Rows are points. Examples show where two turns around zero, p and q, send a point. Where does a point land after both, in the order given? Backwards means that the second turn is done in reverse. Each puzzle has new turns, and all numbers are rounded.
In the rows, 100 means zero.

Turn p:
127 112 69 => 142 105 93
115 58 101 => 91 93 57
116 95 115 => 99 79 93
93 125 119 => 95 88 129
49 110 97 => 72 134 128
Turn q:
97 85 137 => 85 66 86
104 145 60 => 121 136 144
116 92 92 => 116 104 90
83 79 112 => 77 94 82
Where do these land?
p, then q: 87 84 136 => 62 112 88
p, then q: 125 91 143 => 82 113 55
p, then q backwards: 60 123 72 => 84 128 56
q, then p backwards: 127 86 74 => 115 95 63
q, then p: 86 107 97 => 90 100 112
p, then q: 114 109 78 => 127 95 103

Turn p:
104 66 93 120 129 96 => 79 62 98 86 95 120
102 48 91 100 117 109 => 88 70 113 66 79 118
122 165 79 83 56 78 => 158 127 74 129 126 60
117 83 120 72 60 115 => 136 123 137 88 90 109
97 121 71 87 83 96 => 121 108 81 100 95 71
80 142 109 82 107 84 => 86 125 94 114 126 67
94 82 126 123 118 85 => 73 79 119 114 108 118
77 78 79 129 101 118 => 83 83 86 103 57 108
109 114 133 103 130 119 => 75 122 98 99 125 130
Turn q:
94 112 86 93 77 98 => 93 95 123 94 85 110
120 158 122 144 124 124 => 103 179 79 93 100 124
87 57 116 90 65 102 => 106 62 108 142 85 91
80 82 94 64 80 99 => 96 60 126 111 107 105
111 71 64 74 88 57 => 101 56 122 71 91 60
78 83 87 109 109 132 => 99 79 72 104 98 130
151 112 103 104 116 85 => 130 131 101 77 105 71
84 95 122 85 110 114 => 98 95 97 122 125 111
94 130 106 137 129 89 => 74 142 74 87 102 98
Where do these land?
q, then p backwards: 69 133 136 99 107 99 => 87 127 146 109 118 105
q, then p: 113 75 138 92 121 142 => 105 72 54 94 110 138
q, then p: 126 94 92 89 88 85 => 115 94 123 101 121 101
p, then q: 65 78 88 80 134 74 => 64 63 109 118 121 76
q, then p: 143 108 62 116 96 77 => 141 115 125 89 124 69
q, then p: 79 72 81 103 121 88 => 92 74 105 76 80 80
p, then q: 109 112 101 99 74 148 => 118 127 129 86 82 128
q, then p: 97 127 103 124 58 88 => 111 130 115 142 89 92
